Every row gives one point. The last column is the point's height on a tilted bowl or saddle (a function of degree 2), plus a little noise. Along how many of its main directions does it bend up, bend down or stay straight?

Points (17 x 4)
[[-0.16 -0.08 -0.56  0.07]
 [-0.58 -0.36  0.12  0.42]
 [-0.03 -0.24 -0.23 -0.02]
 [ 0.19  0.09 -0.12  0.02]
 [ 0.29 -0.77  0.28  0.64]
 [ 0.17  0.18 -0.23  0.07]
 [-0.07 -0.30 -0.03  0.04]
 [ 0.07 -0.51  0.00  0.16]
 [-0.06 -0.27  0.19  0.13]
 [ 0.41  0.24 -0.34  0.22]
 [-0.12 -0.13 -0.09 -0.01]
 [ 0.37  0.10 -0.06  0.10]
 [-0.41 -0.02  0.26  0.28]
 [-0.20  0.12 -0.02  0.07]
 [ 0.06  0.26  0.06  0.15]
 [ 0.38  0.51  0.35  0.68]
 [ 0.38 -0.21  0.40  0.32]]
Directions: 3 up, 0 down, 0 straight

Points (24 x 5)
[[-0.15 -0.35 -0.08 -0.08  0.40]
 [ 0.15  0.68 -0.12 -0.19 -0.51]
 [ 0.07 -0.63 -0.12 -0.38  0.47]
 [ 0.11 -0.27  0.40  0.33  0.22]
 [-0.24  0.18 -0.54 -0.39 -0.04]
 [ 0.28  0.11 -0.30  0.10 -0.12]
 [-0.23  0.20  0.04  0.38 -0.11]
 [-0.15 -0.70  0.05 -0.41  0.63]
 [-0.35 -0.41 -0.27  0.10  0.40]
 [-0.14 -0.06  0.47  0.12  0.21]
 [-0.33 -0.18  0.22 -0.25  0.32]
 [ 0.18  0.05 -0.19  0.30 -0.09]
 [ 0.47 -0.49 -0.02 -0.18  0.15]
 [-0.03  0.00 -0.20 -0.36  0.09]
 [-0.11  0.16  0.00 -0.53 -0.11]
 [ 0.29 -0.25 -0.30  0.32 -0.03]
 [-0.12 -0.19 -0.24  0.02  0.23]
 [-0.16  0.53  0.12 -0.11 -0.35]
 [-0.42  0.08  0.06  0.44 -0.05]
 [-0.05  0.30 -0.70 -0.16 -0.17]
 [ 0.13 -0.03  0.12  0.21  0.05]
 [-0.10  0.10  0.07 -0.11  0.05]
 [-0.12 -0.53  0.00 -0.10  0.50]
 [ 0.29 -0.06 -0.42  0.05 -0.03]]
Directions: 0 up, 2 down, 2 straight

Points (24 x 5)
[[-0.59  0.27  0.31  0.23 -0.52]
 [ 0.11 -0.10  0.43  0.14 -0.15]
 [-0.22  0.16  0.03 -0.13 -0.23]
 [ 0.05 -0.19  0.60  0.72 -0.26]
 [-0.40  0.10 -0.67  0.09 -0.51]
 [-0.03 -0.22  0.12  0.29 -0.05]
 [-0.03  0.15  0.00 -0.09 -0.15]
 [ 0.06 -0.15 -0.22 -0.01 -0.09]
 [-0.52 -0.02  0.04  0.45 -0.36]
 [-0.10 -0.28  0.05 -0.17 -0.15]
 [-0.60  0.00  0.12  0.26 -0.38]
 [ 0.51  0.31  0.15  0.10  0.01]
 [-0.21 -0.24 -0.11 -0.09 -0.16]
 [-0.34 -0.13 -0.09  0.00 -0.20]
 [-0.07  0.57  0.40  0.48 -0.40]
 [-0.31 -0.09  0.51  0.32 -0.34]
 [-0.15  0.47  0.24 -0.12 -0.28]
 [-0.41  0.43  0.33  0.06 -0.43]
 [ 0.10  0.21  0.06  0.12 -0.09]
 [-0.37 -0.06 -0.09  0.22 -0.22]
 [-0.15 -0.14 -0.24 -0.18 -0.20]
 [-0.47  0.05 -0.08  0.22 -0.32]
 [-0.19  0.41 -0.36  0.30 -0.36]
 [ 0.34  0.07 -0.33  0.22  0.00]]
Directions: 0 up, 2 down, 2 straight

Points (48 x 7)
[[-0.10  0.05  0.09 -0.55 -0.19  0.19 -0.12]
 [-0.12  0.31  0.15  0.01 -0.02 -0.36 -0.18]
 [ 0.24  0.17 -0.08 -0.04 -0.03 -0.10  0.02]
 [-0.05  0.02  0.54 -0.63  0.11  0.42 -0.29]
 [ 0.18  0.28  0.52  0.62 -0.30 -0.07 -0.38]
 [-0.37 -0.26  0.19 -0.09 -0.10  0.46 -0.26]
 [ 0.08  0.13  0.07  0.08 -0.17  0.41 -0.14]
 [ 0.02  0.22  0.28 -0.04  0.20 -0.30 -0.16]
 [-0.02  0.09 -0.28  0.23  0.16 -0.13 -0.29]
 [ 0.03 -0.04 -0.43 -0.05  0.08 -0.06 -0.20]
 [ 0.02 -0.16 -0.49 -0.39  0.17 -0.24 -0.17]
 [-0.39 -0.02  0.26  0.00 -0.22  0.03 -0.15]
 [ 0.15  0.02  0.44  0.21  0.16  0.16 -0.18]
 [-0.04 -0.11  0.05  0.16 -0.22 -0.05 -0.09]
 [ 0.16 -0.03  0.26  0.00  0.71 -0.23 -0.28]
 [ 0.25 -0.27 -0.18 -0.18  0.22  0.28  0.06]
 [ 0.08 -0.23  0.45  0.27 -0.41  0.00 -0.13]
 [-0.41 -0.29  0.30 -0.04 -0.14  0.16 -0.13]
 [ 0.20  0.27  0.01  0.39 -0.09 -0.18 -0.20]
 [-0.25 -0.05  0.12  0.20 -0.06  0.31 -0.29]
 [ 0.12 -0.28 -0.80  0.09  0.20 -0.14 -0.56]
 [-0.06 -0.41  0.00 -0.31  0.23 -0.25  0.05]
 [-0.57 -0.20  0.44  0.58  0.02 -0.35 -0.72]
 [ 0.61  0.42 -0.43  0.41  0.00 -0.07 -0.30]
 [ 0.21 -0.35 -0.14 -0.67  0.12 -0.30  0.03]
 [-0.22  0.15  0.13 -0.24 -0.31 -0.01 -0.09]
 [ 0.22  0.07  0.39 -0.01 -0.44 -0.05  0.01]
 [ 0.36  0.50  0.37  0.07 -0.43 -0.20 -0.02]
 [ 0.15 -0.10 -0.37 -0.15 -0.43  0.37 -0.36]
 [ 0.34 -0.57  0.13  0.45 -0.20  0.02 -0.34]
 [-0.16 -0.08  0.13  0.20 -0.19 -0.29 -0.15]
 [-0.45 -0.21 -0.26 -0.18  0.36  0.24 -0.42]
 [-0.08 -0.35 -0.51  0.26 -0.09  0.11 -0.52]
 [-0.40 -0.37  0.10 -0.48 -0.49 -0.46 -0.16]
 [-0.07 -0.07  0.25  0.06 -0.38 -0.18 -0.04]
 [-0.18  0.08  0.23 -0.14  0.59  0.38 -0.47]
 [ 0.22 -0.15  0.15  0.37 -0.12 -0.54 -0.36]
 [-0.26  0.18  0.23 -0.19  0.36  0.53 -0.54]
 [ 0.33 -0.04  0.06  0.09 -0.04  0.19  0.02]
 [-0.07  0.14  0.42  0.09 -0.93  0.00 -0.14]
 [ 0.15  0.00  0.23  0.11  0.50  0.03 -0.18]
 [-0.22 -0.42  0.03  0.21  0.10  0.14 -0.21]
 [-0.15  0.54  0.02 -0.09 -0.18 -0.99 -0.57]
 [ 0.21  0.10 -0.22  0.36 -0.03 -0.50 -0.37]
 [ 0.11 -0.07 -0.25  0.20 -0.35  0.28 -0.30]
 [ 0.72 -0.13  0.08  0.24  0.17  0.07 -0.02]
 [ 0.19 -0.09 -0.20  0.24 -0.09 -0.30 -0.22]
 [ 0.19  0.07 -0.24 -0.25 -0.27  0.16 -0.10]]
Directions: 0 up, 4 down, 2 straight
